Rows are points. The last column is the point's height on a tilted bowl or saddle (a function of degree 2), plus a little noise. Along how many of its main directions does it bend up, bend down or stay straight?

Points (17 x 4):
[[-18,10,2,-10],
[-28,-9,-73,38],
[41,19,-29,27],
[13,-3,38,6],
[48,1,-76,66],
[3,16,-25,4],
[61,-17,34,40],
[3,24,-26,6],
[8,-35,15,7],
[72,-12,-58,68],
[48,-58,67,73],
[37,18,51,28],
[21,14,-14,7],
[19,13,12,2],
[-42,-10,-5,-6],
[-22,39,-67,40],
[-19,24,-17,-3]]
Directions: 3 up, 0 down, 0 straight

Points (15 x 4):
[[36,6,57,9],
[4,43,16,7],
[27,42,5,15],
[-41,-37,4,50],
[0,32,9,6],
[10,-24,-6,12],
[13,12,96,46],
[32,19,46,3],
[-5,-50,55,43],
[68,-58,-24,52],
[40,-8,-35,35],
[-34,-8,-48,74],
[-9,39,15,9],
[-12,-54,-1,41],
[33,38,4,15]]
Directions: 3 up, 0 down, 0 straight

Points (25 x 5):
[[18,2,13,-15,5],
[12,-16,1,-17,4],
[-39,21,1,-42,-56],
[-27,-7,32,53,-19],
[45,-37,-44,35,29],
[-11,64,10,-10,-3],
[41,27,-32,-35,37],
[7,54,-6,-36,-4],
[-25,-4,-35,-39,-46],
[-29,0,27,-27,-11],
[13,-38,19,-23,31],
[26,-9,0,-41,30],
[27,-4,-5,-88,54],
[-3,57,54,5,29],
[-19,-61,-36,24,40],
[94,-24,8,40,-9],
[-24,31,95,-28,76],
[19,26,-24,66,13],
[-39,19,55,6,4],
[-13,28,61,19,3],
[14,-63,-30,-41,71],
[-20,-45,14,39,-2],
[32,-70,18,-4,50],
[-9,10,-19,-62,-38],
[-8,-4,-20,30,-14]]
Directions: 3 up, 1 down, 0 straight

Points (23 x 5):
[[22,46,-57,-24,50],
[4,36,18,-14,41],
[10,-16,30,23,27],
[29,-16,20,30,34],
[-6,-50,54,-20,7],
[-4,-43,16,6,-13],
[29,20,-3,-9,39],
[-30,13,-8,-4,-10],
[-9,33,-33,-1,9],
[38,-10,81,-33,63],
[56,18,-17,77,61],
[-57,-29,13,-4,-28],
[-1,-34,-8,-61,-30],
[-37,47,22,-42,16],
[24,-18,23,31,28],
[17,31,-19,-8,36],
[26,5,-61,26,8],
[-26,15,11,-78,-5],
[-15,38,39,-28,40],
[-1,5,-27,-27,-11],
[-14,7,-116,-74,-5],
[45,37,28,-6,81],
[-79,9,-6,41,-7]]
Directions: 1 up, 0 down, 3 straight

Points (44 x 7):
[[28,16,-44,-13,60,-2,-42],
[-79,63,-24,-11,-4,-34,95],
[39,71,-44,19,-10,22,17],
[-3,9,18,-51,19,4,-12],
[10,25,-45,43,-15,-3,-21],
[-33,-8,-7,41,20,40,34],
[-11,-1,-52,69,26,17,-50],
[-21,-21,68,1,14,-8,16],
[3,-28,5,13,10,-50,15],
[-9,5,24,-17,38,2,-2],
[28,31,-9,-1,4,6,6],
[-16,25,11,-27,-13,-19,7],
[-4,-12,34,-13,-48,7,-26],
[5,-20,-27,4,44,-21,-24],
[-44,17,32,7,21,65,76],
[-10,-15,-66,-22,41,-13,-34],
[-21,-20,19,46,-37,-47,3],
[22,-76,55,-28,12,-23,40],
[-15,14,-25,-5,-46,3,-5],
[89,53,2,7,7,-31,4],
[35,-10,-60,32,28,5,-59],
[-18,-22,13,9,-32,87,37],
[-23,22,33,48,8,-17,31],
[-55,-1,-33,-17,10,38,45],
[4,18,3,22,43,-29,-5],
[-43,-27,11,-72,-33,12,-17],
[82,40,-49,44,-34,19,-41],
[-5,-43,-1,-85,-4,68,-6],
[-23,-55,-5,-36,-23,-22,-8],
[43,-15,48,-36,37,-48,-16],
[43,16,-7,12,-3,-29,4],
[-30,-26,24,-32,-47,41,-17],
[5,-32,19,-39,-40,-84,4],
[-20,32,-5,2,61,-7,-8],
[49,-44,-28,62,-6,17,-19],
[-21,-4,58,-62,-74,34,-103],
[7,-50,-56,-9,-43,1,-55],
[-36,-7,27,-35,-15,-85,1],
[-75,23,-41,76,-16,-30,-9],
[77,16,39,-61,31,-24,-50],
[34,-1,27,5,-15,-1,5],
[-13,-28,-38,-35,26,39,-1],
[-24,60,32,10,-10,-2,29],
[29,33,-10,-17,-42,-65,10]]
Directions: 2 up, 2 down, 2 straight

Points (45 x 7):
[[0,58,-32,-32,-84,-27,-6],
[-18,-36,31,21,19,-32,5],
[-3,-12,-8,-18,23,-31,3],
[-2,38,20,95,8,35,77],
[4,48,45,-48,-14,-29,23],
[15,-28,4,50,38,5,51],
[-108,-10,-72,44,0,47,17],
[-34,17,-12,-27,24,-35,15],
[-30,24,-13,18,9,28,6],
[11,7,52,35,-27,-29,23],
[-24,44,-23,-33,7,-32,2],
[-15,0,24,-35,-51,-38,10],
[-2,-69,-38,13,31,23,59],
[42,79,-4,3,-12,-2,32],
[-74,54,-6,-3,19,-47,44],
[-17,-21,19,12,-3,29,8],
[0,11,-15,-5,1,-47,-5],
[-40,2,51,-6,-4,70,-29],
[-50,-6,-28,42,24,-7,43],
[-12,-1,-5,25,-5,24,13],
[16,11,-23,33,1,11,17],
[-33,-28,-64,28,20,-32,22],
[2,-14,74,-50,-1,-27,-33],
[-14,-28,-43,-54,28,-28,2],
[20,6,57,-59,-43,10,-2],
[-17,-20,-69,-49,-28,74,-82],
[-28,2,46,6,-22,14,12],
[-51,-5,5,34,-77,-8,50],
[-70,-96,1,44,44,64,115],
[-43,10,-27,-33,-10,-65,-14],
[-20,68,26,-41,-3,32,2],
[-10,3,-29,7,17,25,1],
[-5,-20,-7,8,-17,-58,-12],
[-19,-7,21,66,-13,35,43],
[25,-18,-3,19,25,-94,-21],
[-9,50,17,0,-2,2,20],
[60,19,-14,28,-39,-52,16],
[-6,-56,77,-6,-15,49,-32],
[44,37,-12,49,64,57,43],
[-34,-3,-10,-23,4,3,4],
[-96,-28,14,-16,16,-27,45],
[20,34,-46,-21,-12,-3,-38],
[0,-52,17,22,17,0,21],
[-17,-33,45,-11,-20,40,-6],
[18,-8,5,-37,28,31,-24]]
Directions: 3 up, 2 down, 1 straight

Points (72 x 9):
[[20,-28,-27,-2,1,-76,36,-17,23],
[1,33,-68,61,14,12,-9,18,1],
[-43,-68,19,18,24,21,32,2,29],
[-6,1,-13,-13,46,-22,-46,21,19],
[-11,49,74,-34,39,-27,2,-28,47],
[-15,-51,15,-30,-47,0,-20,-70,54],
[-54,-32,10,22,-15,10,5,-7,14],
[-48,48,-13,0,-32,-16,63,7,20],
[-12,19,-43,13,55,-21,-55,-37,13],
[39,56,-85,35,32,44,31,33,24],
[25,17,-11,9,50,-43,4,-6,1],
[23,-4,-44,-19,24,27,44,10,1],
[29,-10,17,-5,13,40,-17,42,16],
[0,74,21,-40,-23,34,-46,-40,57],
[18,35,17,4,50,41,28,10,4],
[-5,-14,-6,-10,57,26,-4,41,11],
[-52,-27,16,-38,54,-2,48,19,36],
[-2,16,-18,1,-4,38,47,35,10],
[-9,-14,-33,26,14,-16,-63,34,28],
[15,-5,-39,-64,-3,-56,-18,-31,37],
[-35,-12,55,-30,-3,-10,50,-2,42],
[50,-30,-44,25,-43,-13,10,10,26],
[-21,22,-29,42,37,3,9,20,-8],
[-21,-3,36,-70,15,-18,-6,36,52],
[-35,-63,-61,48,-10,-25,24,-30,20],
[-3,-101,40,-44,-17,-78,4,-15,97],
[-15,0,-27,27,-22,10,-48,40,23],
[46,18,-20,7,31,-17,10,7,-2],
[-56,57,-16,23,-9,16,-97,16,48],
[-21,41,17,-8,-10,4,4,-24,10],
[10,-55,23,-9,1,-27,42,-50,26],
[24,-23,-17,-50,7,35,-1,-16,11],
[-69,28,-31,70,35,12,-22,-6,-8],
[68,-1,-14,-19,14,-9,-11,0,5],
[61,31,-24,-26,-1,20,-33,-5,16],
[3,-14,9,1,-13,-13,-3,-9,8],
[-29,70,-43,53,22,3,33,43,8],
[76,-57,36,-17,59,42,-28,9,23],
[-35,48,-16,-17,-25,21,22,-25,14],
[-23,7,39,30,14,94,3,-42,29],
[25,-19,-57,-21,23,-4,7,-8,1],
[2,0,-74,31,51,-25,19,43,15],
[-41,40,-33,28,41,-3,-52,80,48],
[39,-17,-29,-38,-90,63,31,14,64],
[-3,40,55,13,4,-17,-53,-30,34],
[26,-1,1,4,-5,32,-63,42,31],
[-32,61,20,23,-36,-3,45,68,44],
[28,-19,-9,29,-10,-10,8,11,5],
[-4,-30,7,-35,-29,-29,35,8,33],
[-78,7,38,-2,-13,-42,-22,-22,40],
[9,69,67,-12,-27,-17,4,20,57],
[-46,-29,-64,32,-15,-36,-14,-12,14],
[-2,-38,35,60,-36,-13,49,-40,25],
[37,-45,-20,1,-20,-63,39,-29,30],
[20,-27,-7,-15,-22,33,31,67,33],
[24,14,17,-41,-60,5,-60,-37,60],
[22,-8,48,-40,-17,14,-17,-17,34],
[33,2,-36,-44,-51,50,35,-1,34],
[48,63,-24,27,-76,-12,23,67,65],
[-42,-6,-10,-26,19,-6,-26,-66,21],
[1,37,-11,15,-22,32,-39,54,29],
[-79,-39,10,25,2,3,-16,66,57],
[-12,-97,15,-74,10,44,14,-46,67],
[36,-18,41,31,-14,89,42,35,48],
[-28,-14,55,4,6,0,25,1,23],
[-5,49,-19,-11,55,23,14,-1,3],
[69,43,-42,-12,-37,25,29,3,28],
[-30,120,-15,-12,-44,49,-35,52,80],
[-36,-25,16,-5,3,46,-31,15,27],
[20,23,38,25,62,-40,0,-19,9],
[-60,16,-3,-6,26,38,-45,46,36],
[-10,-10,20,-14,41,28,-76,-1,34]]
Directions: 7 up, 0 down, 1 straight

Points (66 x 9):
[[-2,-31,46,47,-36,-76,-67,11,-30],
[-1,-20,-49,77,60,9,86,-36,-41],
[21,-63,8,46,45,-16,-9,-6,-6],
[7,86,25,-7,-3,2,-12,-27,47],
[-1,4,3,10,36,27,9,-23,9],
[56,37,-19,-55,67,-41,-70,33,-60],
[67,-32,44,27,13,37,13,58,-55],
[6,50,-1,-39,10,-4,-56,29,-23],
[-69,-57,40,-12,26,-64,25,-17,-5],
[31,-25,-11,50,-18,-11,57,-6,-3],
[17,-16,-13,7,12,-11,34,20,-31],
[22,4,1,1,-22,34,-55,-6,-19],
[34,-18,-5,46,0,38,-33,-8,-9],
[-19,-23,-1,-19,23,-55,10,-25,13],
[10,-31,-3,98,11,-20,-13,44,-25],
[96,-87,-62,-24,61,9,1,12,-132],
[1,-14,-30,7,-40,22,27,-44,21],
[-73,-27,-11,-19,55,58,20,-38,-43],
[-9,10,15,-38,-44,87,-21,-13,-27],
[-38,-23,18,24,-59,-42,49,28,-20],
[6,-3,-60,-60,-34,-11,-22,19,-8],
[-3,-5,-1,-3,-48,-42,20,-7,15],
[37,-35,39,-6,-16,-38,11,34,-55],
[0,-29,-45,-11,-32,48,-2,-19,-26],
[54,-23,5,-12,10,31,47,-1,-20],
[-6,-24,-38,-16,-2,16,33,8,-27],
[16,-36,-27,22,-4,-3,-18,14,-26],
[-55,27,-60,-34,4,-31,-40,26,-26],
[48,-29,-5,21,19,13,5,37,-58],
[15,-5,-13,8,-8,-17,14,-46,33],
[40,32,29,-80,-16,-16,38,53,2],
[37,39,87,1,35,-15,18,30,5],
[31,5,18,55,20,31,-43,-45,27],
[19,-55,11,-9,45,-3,-49,-13,-14],
[-64,63,18,-21,-18,14,-22,7,-16],
[-14,-22,-15,-35,-50,7,-36,52,-67],
[-4,-4,-81,17,9,-7,-64,-29,-19],
[-30,2,-20,14,-27,-20,6,24,-17],
[16,28,-21,33,1,18,-3,43,-46],
[31,-50,34,-8,17,5,5,-12,-4],
[-60,25,73,-66,25,-3,4,-28,36],
[-18,34,-61,63,16,-6,-55,8,-53],
[-79,-5,21,-26,48,-12,-17,48,-42],
[10,-6,-18,34,15,-5,-13,5,-20],
[16,3,-47,21,28,41,13,-48,-7],
[-35,36,7,-26,47,-42,3,4,-4],
[48,-10,-31,-54,10,23,21,-23,10],
[41,-36,-17,-57,13,-15,-13,-23,2],
[26,124,20,25,-17,15,-44,-13,10],
[9,11,-43,-18,-20,-27,30,-37,48],
[-11,2,23,-1,-30,60,-7,11,-16],
[13,-5,1,-4,-26,13,1,49,-47],
[8,0,-131,-83,-16,56,7,17,-47],
[14,25,-22,-10,10,30,2,20,-20],
[-13,27,20,-8,13,71,25,24,-5],
[-23,39,0,-24,-50,-97,-27,36,-40],
[-9,11,6,-26,5,70,21,44,-38],
[-105,53,0,5,-52,-67,-37,18,-52],
[13,-5,-19,67,-25,41,-53,27,-33],
[-70,61,-21,-25,-24,-3,-53,4,-33],
[32,-100,-39,2,-21,-31,37,-28,16],
[29,-4,24,58,-38,8,32,-18,20],
[-62,-27,-16,-55,-41,4,-25,-25,-16],
[21,-17,-29,-19,16,-24,5,-59,38],
[-29,10,44,-13,24,15,-43,-14,21],
[-6,-25,37,-10,-18,-34,11,30,-35]]
Directions: 2 up, 4 down, 2 straight
